Each row of a before or after table is a point. One or more steps were done to the points. Then noise was added and the rows were shuffled. The steps act on columns, c1 being the first. Name the steps. A step turns or swaps two columns, mirrors them in a line or flattens them onto one, adds a multiple of one to another, or multiplies or shifts one. Angles are multiples of 10 degrees, from the lower column toward the higher: turns from -170 to 170, lines from 10 to 170 but not 90. Use the fewest steps. Two steps may share a column if one is a turn and the other turns, adds or multiplies; they go together, in the order done. Otherwise the lowest column goes first.

Before:
[[-39  92]
 [-10 -41]
 [  3 -42]
 [ -7  17]
 [ 11 -40]
 [-29 -13]
 [ -1  17]
 [ -9 -39]
 [-38 -31]
 [-44  15]
 [-15 -45]
 [-29 -20]
 [ -4  27]
 [ -7 -40]]
After (14 x 2):
[[-23 -54]
 [  4 -54]
 [ -8 -52]
 [-14 -50]
 [-36 -23]
 [-55   7]
 [-48 -44]
 [  0   8]
 [-50  86]
 [-10 -46]
 [ -6  17]
 [-36 -29]
 [ 18 -51]
 [-12   7]]
Steps: multiply c1 by 1.3; shift c2 by -10

Before, 13 rows:
[[-81  52 -13  61  10  23]
 [ -2  -9  17  39  21 -17]
 [ 14  59  22  55  29  39]
 [  4  13  -9  62  60 -12]
 [  6  31 -14  23  38  36]
 [ -2 -18  21 -30  53  37]
 [-27  39  45   7 -14 -38]
 [  0   3 -18  -7  43   3]
 [-84 -24 -41  13   8 -29]
 [-50  51  18 -22 -36 -15]
 [  3 -21 -37  45  47  36]
 [ -4  38 -17  48  38 -35]
 [  5  64 -51  -1 -38 -39]]
After (13 x 6):
[[ 60   6  14  26  -8  40]
 [ 63 -62 -20  38  35 -12]
 [-22  21   1  80  17 -15]
 [ 56 -26  15  63  29  26]
 [ 65  56  12  23  50  11]
 [ 65  20  14  41  30 -28]
 [ 15 -43 -12  16 -26 -33]
 [ 59   9  24  60  21  31]
 [ 61  -5  12  -2  32 -11]
 [ 32 -48   3  32 -46   6]
 [ 59  23  23 -36  -2 -29]
 [ 76  25  17  82 -12 -31]
 [-21  -3  -3  -3  44  38]]
Steps: shift c1 by 60; turn c2 and c4 by 40 degrees; turn c2 and c6 by -130 degrees; turn c3 and c5 by -70 degrees; multiply c3 by 0.4

Before (9 x 12):
[[-26 -16  -7 -15  35 -21 -52 -35 -19  23   7  -4]
 [-31 -35 -57 -70   4   0 -43 -24 -22  -7   3  35]
 [  7   6  22   6   4 -20  40  17 -16 -29   8 -11]
 [ 26   3  38  -1  -8  25  23   7   1  20   7  10]
 [  9 -30 -33 -16  16  34 -22 -18 -30 -16  15 -29]
 [ 26  18  27  67 -49 -10  39  18 -26  18  11  22]
 [-30 -52 -34 -30  12  -9 -66 -14  38 -19  18 -33]
 [ 65  61  41 -35 -51  45 -31 -26 -54 -27  41 -46]
 [ 31  17 -51 -23  58 -11 -35  -9  22 -25   1   3]]
After:
[[ -3  -1  64  20   7  23 -13   9   1 -24 -26  -9]
 [ 13 -37 -57  -7  -4   5  74   0 -22   2  25 -36]
 [-19  18 -65 -18 -61  -7  40 -22  23  22 -26 -14]
 [ 16 -31  -1 -10 -19  33  22   3 -41  22 -10  24]
 [  2  64  83  -3  49  46  47 -74 -98  31 -78  45]
 [  0   4   2  34  -4 -14 -28  16 -21  31 -12   6]
 [ 33 -54 -40 -36 -11  -7  58  24  20  16  21  27]
 [  1  14  14   0  49  -5 -77  -1 -28 -15 -29 -28]
 [  9  -8 -28 -32 -38 -15  40 -23 -23 -21  16   3]]
Steps: add -1 times c11 to c9; turn c1 and c11 by -120 degrees; add -0.7 times c2 to c8; add 1 times c6 to c3; turn c4 and c7 by -120 degrees; multiply c5 by -1; turn c10 and c12 by 170 degrees
